Each point is reached from the start by the listed moves, each made once or not at all, plus a little noise. Say if it took an odd or an even number of moves. Then give how often each move was made.
In the rows, zero is written as 128.

Moves:
(1): [131 116  87]
(2): [126 171 115]
Start: [170 160 117]
Points:
[170 162 117] -> even (0, 0)
[170 192  59] -> even (1, 1)

Moves:
(1): [171 123 127 125 125 136 131 104 121 130 131 139 134]
(2): [148 165 117 109 130 131  72 142 116 137 168 119 137]
(3): [120 145 188 107 116 132 142 141 140 120 124 150 101]
(4): [132 142 127 194 157  99 143  95 120 135 148 144 145]
(5): [119 111 130 116 161 140 118  98 133 119 160 110 123]
(6): [139 106 136 138 149 180 120 165 132 130 154 146 151]
(7): [130 132 134 140 122 117 166 129 111 111 151  92 163]
(8): [135 109 139 135 131 103 111 149 115  96 124 115 104]
(9): [137 142 122 134 119 141 162 125 205  94 120 147 133]
(10): [145 135 139 100 148 111 123 137 144 150 114 128 135]
(11): [111  85 131 145  98 117 123 137 131 134 169 134 133]
Start: [144  98 123 150 134 174 124 122 102 136 144 169 172]
Points:
[205 117 118 220 152 165 179  62 160 114 152 221 204] -> odd (1, 0, 0, 1, 0, 0, 0, 0, 1, 0, 0)
[215  96 138 183 201 138 134  68 172  88 175 183 173] -> even (1, 0, 0, 1, 1, 0, 0, 1, 1, 1, 0)
[193  71 201 192 197 194 115 107  89  93 212 207 175] -> even (1, 0, 1, 1, 1, 1, 0, 1, 0, 0, 0)
[180  61 125 249 120 109 187  96 137  71 222 175 218] -> even (1, 0, 0, 1, 0, 0, 1, 1, 1, 0, 1)

Moves:
(1): [144 126 132 137 124 136 135 117 126 127 133 118 127 129 127 128 121 131
 108 113 138 106 122 141 133]
(2): [126 154 123 127 137 131 122 132 124 139 128 133 140 133 131 130 124 129
 122 130 132 127 130 123 132]
(3): [122 136 154 126 125 123 141 127 121 144 123 136 109 122 127 123 130 122
 128 135 136 136 115 122 129]
(4): [118 133 133 150 124 115 135 120 126 124 149 124 125 139 130 129 119 121
 123 121 115 132 137 107 110]
(5): [134 126 141 144 152 142 128 143 163 130 136 142 114 108 133 116 148 114
 110 124 107 134 135 120 124]
(6): [132 129 125 126 126 143 121 146 125 143 128 116 134 124 105 134 122 121
 135 135 129 131 120 125 117]
(7): [128 138 116 127 120 130 157 153 128 135 128 117 131 106 124 136 129 144
 111 134 140 137 131 139 121]
(8): [132 136 128 136 130 113 118 152 125 116 113 129 108 146 110 141 138 133
 116 140 123 122 116 133 132]
(9): [132 133 106 129 103 131 123 116 150 142 128 123 118 141 127 128 120 126
 121 113 138 134 138 125 142]
(10): [154 117 106 120 128 107 119 115 127 157 109 111 127 130 128 121 137 155
 121 119 137 121 125 126 110]
(11): [130 128 135 131 117 126 110 138 129 137 148 120 130 129 144 137 129 141
 128 127 132 114 138 143 132]
(12): [135 127 118 129 133 118 123 128 123 135 142 158 132 123 120 149 130 125
 121 128 136 128 126 132 119]
(13): [145 114 140 122 126 114 125 161 146 139 142 122 153 136 119 113 130 145
 132 134 147 125 127 113 132]
(14): [114 115 126 112 143 134 145 120 133 137 139 123 118 160 127 124 151 105
 121 149 111 127 151 147 124]
(15): [135 122 119 123 111 133 133 150 116 132 117 140 131 122 155 116 120 121
 128 141 124 100 119 116 124]
(16): [103 113 146 131 140 119 134 121 139 134 100 123 137 125 142 142 130 116
 115 110 140 116 134 126 124]
(17): [147 134 130 139 108 116 125 118 125 127 118 126 150 120 127 128 157 116
 132 130 129 138 131 127 133]
(18): [131 129 132 133 121 152 129 120 134 125 124 135 129 134 121 135 136 142
 122 140 123 124 122 111 128]
(19): [156 114 120 141 130 134 144 131 125 142 118 135 134 150 133 128 128 137
 151 108 131 125 148 134 145]
(20): [139 133 126 130 134 123 131 123 140 123 129 119 119 114 127 133 124 121
 133 155 141 113 130 121 124]
(21): [125 138 120 141 128 145 128 130 132 119 132 129 127 132 146 126 149 134
 139 121 156 124 107 130 110]
(22): [148 116 127 136 130 130 136 127 128 124 134 123 128 141 151 141 110 127
 122 140 136 158 121 136 132]
(23): [127 128 141 126 123 139 122 118 127 126 105 146 136 130 134 115 121 145
 118 118 132 137 162 144 104]
(24): [116 131 129 162 133 117 145 108 147 139 122 141 142 127 134 115 111 130
 130 134 116 122 127 156 132]
Start: [ 99 147 125 134 106 138  86 133 116 151 135 122 130 113 127 112 136 117
 133 113 151 145 127 123 138]
Points:
[182 145 109 204  64 124  79 153 191 198  81 140 153 124 160  53 178 162
  78  90 191 101 128 149 107] -> odd (1, 0, 0, 0, 1, 0, 0, 1, 1, 1, 0, 0, 1, 0, 1, 0, 1, 0, 0, 0, 1, 0, 1, 1)
[203 116  94 204 112 156 150 184 194 210 117 128 156 107 190  83 151 180
 125 154 197 121 112 117 112] -> odd (0, 0, 0, 0, 1, 0, 1, 0, 0, 1, 0, 0, 1, 0, 1, 0, 0, 1, 1, 1, 1, 1, 0, 1)
[ 93 183 112 153 118 112 148 171 120 200 125 166 105 114 129 125 140  94
  89 208 160 104 118 161 120] -> odd (0, 1, 1, 0, 0, 0, 1, 1, 0, 0, 0, 1, 0, 1, 1, 0, 0, 0, 0, 1, 0, 0, 0, 1)
[143 200 101 249  76 167 127 169 193 169 164 122 105 120 193 131 120 137
  53 150 181  99 112 132 119] -> even (1, 1, 0, 1, 1, 0, 1, 1, 1, 0, 1, 0, 0, 0, 1, 0, 0, 1, 0, 1, 1, 1, 0, 1)
[183 176 122 210  88 188  92 220 195 196 155 115 133 157 140 139 143 176
  96 136 212 163 171 108 103] -> odd (0, 1, 0, 1, 1, 1, 1, 1, 1, 0, 1, 0, 1, 0, 0, 0, 0, 1, 1, 1, 1, 1, 1, 0)
[132 138 154 168  88 196  97 137 141 215 141 129 100 136 169  79 180 133
  79 120 157  96 147 122  46] -> even (1, 0, 1, 1, 1, 1, 0, 0, 0, 1, 1, 0, 0, 1, 1, 0, 0, 1, 0, 0, 1, 0, 1, 0)
[133 143 117 218 142 180 119 125 192 212 101 169 130 190 156 137 145  97
  71  84 183 145 176 206 116] -> even (1, 1, 0, 0, 1, 1, 0, 1, 1, 0, 0, 1, 0, 1, 0, 1, 0, 0, 1, 0, 1, 1, 1, 1)
[181 130 125 228  67 166 174 164 179 239 152 161 158 148 170  86 153 105
  85 116 195 164 166 164  92] -> odd (1, 0, 1, 1, 1, 1, 1, 0, 1, 0, 0, 1, 1, 1, 1, 0, 1, 0, 1, 0, 1, 1, 1, 1)
[ 92 132 162 148  89 130  91 158 165 194 142  92 105 179 143 123 180 115
  91 104 220  99 127 153 144] -> odd (1, 0, 1, 0, 0, 0, 0, 1, 1, 0, 1, 0, 1, 1, 0, 1, 0, 0, 0, 0, 1, 0, 0, 0)

Moves:
(1): [133 126 134 111 140 115 133 118 127 122 114 138 134 116 147 142 127 105
 120 153 113 146 135 134]
(2): [145 137 107 133 132 137 135 156 109 136 130 118 113 144 124 124 143 111
 134 109 126 140 138 130]
(3): [135 159 137 124 139 162 130 108 133 127 117 136 125 134 115 153 135  83
 129 134 141 143 133 141]
(4): [138 142 115 142 143 137 123 117 122 152 124 124 148 129 128 140 126 131
 127 107 121 127 141 109]
(5): [139 116 133 123 144 117 133 119 107 132 119 129 139 134 127 125 131 146
 129 137 145 128 112 131]
(6): [115 126 141 118 135 142 139 115 133 142 136 126 141 133 123 122 132 120
 134 136 121 133 112 139]
(7): [129 141 132 156 135 112 154 131 120 117  93 137 110 129 121 129 125 123
 122 142 138 134 125 112]
(8): [145 129 146 141 149 131 113 146 131 140 113 126 114 149 129 144 103 119
 112 141 127 137 106 126]
(9): [127 158 121 120 136 101 120 142 149 120 122 151 142 150 146  97 131 131
 117 127 126 130 127 143]
(10): [134 146 125 108 120 119 142 141 132 151 136 141 116 136 133 136 144 125
 151  97 137 145 145 123]
(11): [119 140 138 119 141 128 124 141 129 118 141 135 130 110 117 122 135 140
 107 128 124 125 127 131]
(12): [110 111 141 123 129 136 126 123 124 140 126 139 133 135 131 115 136 110
 131 142 122 121 143 138]
(13): [120 115 133 129 110 145 141 144 133 125 131 110 160 123 139 137 148 133
 120 135 137 127 137 117]
(14): [127 108 115 113 123 129 135 121 132 136 137 130 132 152 134 118 105 137
 113 110 121 133 124 138]
(15): [101 107 132 141 114 122 131 151 132 110 121 134 132 117 139 152 145 124
 133 112 117 104 132 152]
(16): [120 131 107 125 120 121 139 157 136 164 123 130 141 108 135 151 128 154
 136 120 136  98 141 160]
(17): [152 122 124 123 141 122 139 131 146 126 132 143 130 122 107 125 140 119
 131 120 129 127 137 147]
(18): [131 142 132 131 125 126 126 116 133 134 113 131 108 136 132 125 144 135
 121 132 118 133 132 136]
(19): [144 134 128 134  96 131 131 146 109 131 154 142 121 140 125 143 141 131
 141 139 116 117 138 116]
(20): [123 143 138 130 110 110 128 125 120 143 137 123 115 143 134 122 137 117
 120 130 125 120 126 131]
(21): [127 120 122 143 141 138 136 131 132 124 122 137 127 119 144 139 134 111
 118 135 140 125 115 113]
(22): [107 115 121 158 129 102 127 131 148 146 132 140 132 132 136 139 127 112
 117 132 134 150 133 175]
(23): [137 125 154 144 133 139 142 132 124 133 153 123 120 152 160 131 124 114
 133 131 126 125 137 140]
(24): [125 142 136 144 105 128 127 130 121 125 109 144 129 109 146 110 133 122
 118 121 132 141 127 131]
Start: [160 149 114 100 135 111 101 120  89 132 132 138 131 137 122 156 114 123
 120 119 133 133 128 128]
Points:
[139 191 136 130 130 140 124 161 105 189  69 171 162 118 196 249 149  70
  28 111 122 128 138 182] -> odd (1, 0, 1, 1, 0, 0, 0, 1, 0, 0, 1, 0, 1, 1, 1, 1, 0, 1, 0, 1, 1, 0, 0, 1)
[125 146  91 160 121  96 155 182  95 199  84 146 131 146 144 180 170 107
 104 134 150 139 180 200] -> odd (0, 1, 0, 0, 0, 0, 1, 0, 0, 0, 0, 1, 1, 0, 0, 1, 0, 1, 0, 0, 0, 1, 0, 0)
[210 147  72  91 125 161 170 172  85 203 181 157 165 183 127 188 175  91
 137  55 130 154 162 109] -> odd (0, 1, 0, 1, 0, 1, 0, 0, 0, 1, 0, 0, 1, 1, 0, 0, 1, 0, 1, 0, 1, 0, 0, 0)
[195 136 147 155 197 126 166 180  31 162 124 173 126 198 177 223 121  71
  78 136 104 142 106 138] -> odd (1, 1, 0, 1, 1, 1, 1, 1, 0, 0, 1, 0, 0, 1, 1, 0, 0, 0, 1, 0, 1, 0, 1, 0)
